Each row is a point. The ring and each string are closed loops that go straight from each point to the next, and from the last back to the first. Before rounding, they use only three directions, however many columns there are. Count how often each string passes through the ring. Passing back the other way cancels.

Ring (10 x 3)
[[ 22  30 -43]
 [  5  34 -57]
 [-26  31 -59]
 [-51  10 -50]
 [-52 -20 -38]
 [-37 -43 -16]
 [-22 -44   8]
 [ -3 -25  32]
 [ 13  -2  32]
 [ 29  19  -3]]
String (24 x 3)
[[-33 -55 -46]
 [-26 -33 -51]
 [-34   1 -17]
 [-24 -11 -47]
 [-40  -5 -67]
 [-39  -3 -83]
 [-25  -1 -50]
 [-40  16 -17]
 [-69  22 -28]
 [-45   7 -22]
 [-15 -16 -42]
 [-33 -44 -61]
 [-33 -74 -61]
 [-18 -37 -28]
 [-22 -15  -5]
 [-36  -8  26]
 [-17 -10  -1]
 [  2 -39 -11]
 [  3 -67  26]
 [-16 -48  48]
 [-37  -9  43]
 [-32 -11  21]
 [-40 -44  16]
 [-42 -66 -17]]
Times through: 0
